Rows are points. Two turns around zero, p and q, are shown by what they do to some points. Where does a point land after both, in the order given? Backwards means that the second turn is done in reverse. Each puzzle has new turns, and all numbers are rounded.

Turn p:
[-8 65] => [-5 65]
[-8 -9] => [-8 -9]
[ 24 -45] => [ 22 -46]
[ -8 -10] => [ -8 -10]
Turn q:
[5 8] => [-8  5]
[49 -5] => [ 3 49]
[ 17 -20] => [19 18]
[ 5 12] => [-12   4]
[-76   5] => [ -2 -76]
Where do these land?
q, then p backwards: [-67  20] => [-14 -68]
p, then q backwards: [18 12] => [ 10 -19]
q, then p backwards: [ 34 -22] => [19 36]
p, then q: [ 14 -10] => [10 14]

Turn p:
[ 14 -17  19  -1] => [-14 -14  15 -15]
[-38 -10  22 -20] => [-43   0 -18  17]
[ 23 -18 -26  15] => [ 30 -20  -4 -21]
[  9  50 -27  43] => [59 17 19 33]
[ -8  -5  13 -37] => [-33  17 -11 -13]
Turn q:
[-12 -76  15  11] => [ 30 -60 -42   4]
[-5 15  5 -8] => [-9 14 -1 -7]
[ 8 12 30 21] => [-32 -17   7 -14]
[-14   0   8 -15] => [  1  10 -17  -9]
[ 25  36 -21 -32] => [ 12  43  35 -14]
[ -2  13 -37  24] => [-3  9 19 41]
Where do these land?
p, then q: [-19  22 -40 -22] => [-1 27 40 24]
q, then p: [-27  13  38 -15] => [  3  28 -42   6]
p, then q: [ -4 -10 -25  29] => [ 22 -26  20   5]
p, then q: [10  2 -9  6] => [  5  -3  10 -10]
p, then q backwards: [21 30 10 29] => [ 32   5 -35  -1]
q, then p: [-26  -1   1 -10] => [ 23  10 -12   4]
p, then q: [ 44 -57  25 -18] => [ 41  14 -55 -35]

Turn p:
[ 33 -18 -12   9 -21 -13  24  16] => [ 11   7   5  16 -16   7  46  12]
[-29 -41  -4  11 -35 -36  -4   4] => [ -1  -5  -8 -53 -37   9  27  10]
[  3  -9 -34  23  38  44 -15 -10] => [-41 -40 -10  41  -6  -3 -19  -3]
[-22 -46 -28 -30   7 -28 -37 -14] => [-14 -51   4 -49   3 -11   7  36]
[ 21  20  18  25 -22  19  -7 -38] => [ 17  14   4  25 -18  38 -34   8]
[ -8  24  26 -14 -32   8  25  -7] => [ 46  26 -10  -2  -4  -1 -12 -15]
[ 27  34  -7  -6  22 -31  39 -11] => [ 11  28  50  25   3 -31   5   5]
[-3  6 33 -2 24 21  3 27] => [ -8   7  -6   6  32   7   0 -40]
[-22  29   7 -16  20  16 -28  33] => [-23  12 -29  -7  43 -15 -19 -11]
Turn q:
[ 41  23  33  16 -34  -7   8  28] => [ 13  21  -4 -50 -27   9  23  35]
[  6 -56 -76  21 -20  30   7 -14] => [ 30 -78 -29   9  -3 -13 -53  -7]
[-49  -5   9  14  44 -24 -23  -1] => [-43  16  29   5  32 -18 -15 -34]
[ -2  19  38  -6 -22  19  13   9] => [-8  9  7 -6  0 24 24 39]
[  2  30 -10 -14 -18  13 -24  11] => [ -2  14   8  12 -36  19 -14  12]
[ 22   9  51 -15  11   1  -8  18] => [ 15  41  25 -10   8  -2  26  24]
[  6  21  16  -7 -23  -6   6 -16] => [ -3   0   0  -4 -17  20  30   3]
[  7 -29 -52  -4  -6   3  36  12] => [ 23 -25 -53   2  12  -1 -31  -5]
[ -9   6 -10   8  44  -3   6 -28] => [-19  -2  -5  26  10 -36  11 -21]
[-24 -18   0 -12  23 -27 -21 -17] => [ -5   5  22  12  21  -2  -4 -44]
Where do these land?
q, then p: [ 33   3  28 -17 -13 -38 -14 -29] => [ 57   8  23  28  -8   2  -2 -10]
q, then p backwards: [22 -7  8 -8 40 32 24 -5] => [ 23  23 -34 -34  -5   5  12  17]
p, then q: [ 17  10   2   0 -22  17   4  15] => [ -5  -6 -21  -1 -19 -21  -7   9]
q, then p: [-42 -35   9  31 -11  21  13   5] => [-29 -41  -2 -28  27  -1   9 -27]
p, then q: [ 27 -27 -15 -35  31 -45 -45  42] => [-15  45 -29  18  78  -7 -10   7]
q, then p: [ 32  -5 -34  21 -36 -10  23  -2] => [ 22 -33 -15   3  -6  -8  29  42]
p, then q backwards: [-39 -35  29 -17  -4  11 -37 -27] => [-11 -39 -20  28 -51 -19   6  16]
p, then q backwards: [-32  26 -25   3  15  16  10 -28] => [  4   1 -43  23  22  13 -23   9]
p, then q: [-16  35  -7  38  -6   5   2  10] => [-36  -5   3   1 -36  17  -8 -10]
p, then q backwards: [ -2  33   6 -15   5  -9  21  20] => [ 12  -4   9  -9  41 -14  -2  10]

Turn p:
[-36  -1  11  16  13  31  24 -20  37 -24 -48] => [ 66  20  -9 -33   3 -21 -10 -39 -11  -1   0]
[ 33 -14  -9 -18 -17  45  17  24  -8 -32  11] => [  8  45  -2  24  28  24   1  16   6   7 -41]
[-36   5  41  -7  -3  -4 -16   3  33  35   7] => [ 26 -37  23  -6  14  -9  12  10 -31 -11  39]
[ 26  27   0   7  35   9  12   8 -33 -16  23] => [-14   0 -11  19  -3  32 -20  -5  20  48  -4]
[-17 -12  55   3  36 -47 -12  -8  43  29 -26] => [ 27 -75  14 -15  -4  -6  29 -43 -13 -20  23]
[ 42  32 -23   0 -41  -1 -18  29 -41 -67   8] => [-47  32  31  -1   6  21 -53  22  22  12 -62]
[ -6   6  30 -21  -1  -5  11 -29   7  54 -43] => [  9 -15  -6  24   1 -13  -1 -44 -33 -38  41]
[ -1 -40  14   6  -1  19 -23 -36  19  22  28] => [  6  -1 -18 -22  29  16  36  16  11 -26  37]
[-45   6  13 -44  24 -34   7 -45  38  17  -5] => [ 39 -18  22  -7 -55   7  20 -19 -11 -30  50]
[ 27   4 -29  26 -41 -27  42  39 -52 -28  40] => [-69  40  28  18  -2 -18  11  15  18  53 -40]
[-19 -10  11  17   7  -4 -19 -48   5  17 -22] => [  5 -11 -17 -29   2 -13  -4 -23   9 -29  39]
[-33 -54   2 -20  23 -12 -29   8 -19  31  -5] => [ 16 -38 -15  26  -3 -31  24  22  36 -32  19]
[ 13  46 -49  22 -21  19   0  47 -36 -19  26] => [-39  27  -5   8  -4  -5 -44  47  -9  52 -35]
[ 52   4 -65  13 -12  11   4  29   7 -20   6] => [-33  29 -34  -6 -11  16  -1  24 -14  13 -65]
Turn q:
[ -1  -9 -47  14  -2  33  66 -39   9 -18  13] => [  1  -5 -37 -59 -22 -21  37 -30   8  -3  44]
[  9 -17 -38 -39 -35  -9  35   7  28 -39  40] => [-38 -27  -5 -45 -12   3  -7 -69 -25   6  -1]
[ 32 -19 -21   2  -9 -18   5   8 -38 -21 -33] => [ 16 -16  26 -22  22 -39 -14  -2  -7 -36  -4]
[-29  40  51 -13  18  -4   0  20 -10  11 -30] => [ 14 -19   0  47 -26  28  -1  48 -17 -15  -7]
[  7 -41  21  13  10  -5  15  22 -10   7  -7] => [ 11 -14 -14   5  32  11 -20  -2  22 -28   5]
[-13  38  17 -31 -44  42 -30 -56  54  -8  30] => [-11  35 -17  29 -30  11  58 -42 -44  58 -22]
[-45  -1  32   7  -7  11 -39  17 -14  16 -18] => [ 10  -5  15  62  -9   8   7  14  31  -1 -19]
[ 41 -22 -13   1  16  -1   7  -6  11 -48  25] => [  3  30  -6 -51   8   7 -17 -35 -12 -20 -10]
[-20   4  -9  48  40 -39 -16  14 -43  11 -10] => [  3  17  23   8 -10 -21 -44  50  43 -20  19]
[-12   3  36  34  10 -51  -8   5 -17  46 -35] => [ -5   2   3  55  27 -12 -29  56   6 -15  28]
[ 33 -18 -53  10  10   1  10  24  33 -18 -11] => [-24   2  29 -59  27  12  14 -12   6 -17  11]
[-12  19  -1 -74  -8  43 -25 -51  34  22  34] => [-21   5 -42   3 -21   4  47 -12 -25  69 -58]
[ 10  25  24  28   1  -3 -19  34 -36  39   2] => [ 39  -7  27  27  13  10 -31  36  12  24  12]
Where do these land?
q, then p: [ -7  51  34   2 -12 -39  63 -22   0  27  30] => [-60   9 -17  10  10 -20   6  78  24  12  14]
q, then p: [ 34 -19 -15  25 -52 -40 -24  17  24 -39 -33] => [ 18 -23  35 -16   2  25 -19 -40  56  25  45]
p, then q: [-10   5 -10  -9  27  37  -7  20   5 -29  20] => [ 13  -9  28 -16  38  24  15  16  -2  18  -4]
q, then p: [ 18 -47  13  21 -35   6   3 -15  17 -31 -33] => [  5  16   0 -27 -31  31  -2 -41  38  29   9]
q, then p: [ 28   7 -10 -32  18  46 -32  11  -6  17  -8] => [ 18  -9 -22  46   9  -4   0 -40 -26 -13 -20]
p, then q backwards: [-40  37   8  29  10 -11  24 -18  13  15 -24] => [ 18  22 -22   7 -38  -8  30 -19 -22 -16  33]
q, then p: [-30  34  32   7 -19  18 -24  -6 -20 -32 -13] => [-42  21  15 -22  39  -9 -10 -31 -11   9 -13]
q, then p backwards: [ 20 -23 -48   7  34  29  25  23 -31  56  42] => [-28  -4  11  66  47  16 -43  -6 -10 -42  28]
q, then p: [ 22 -34   7 -14  46  18 -24  42  -6   3  -3] => [ 54 -14 -26   6   9  20 -20 -14 -11 -21 -36]
q, then p: [-25  23  28  27 -16 -51  -3 -49  -2  19  26] => [-56 -21   2 -34 -11 -26 -17  41 -10  30  23]
p, then q: [-16 -30  13   4 -76 -35 -27  -5  55 -14 -15] => [  9 -27 -24  11 -33  10 -32  -5 -51 -69 -39]
q, then p: [ 28  -6 -42 -18  46  -3  33 -19  -5  10  20] => [ 14  -4   8  44 -46   6   0  37  -8 -33 -12]
q, then p: [-22   1 -11 -49  29  24  -6  22 -46  -4  -9] => [ 11   2   3   8  18 -25  14 -17 -12 -52 -52]
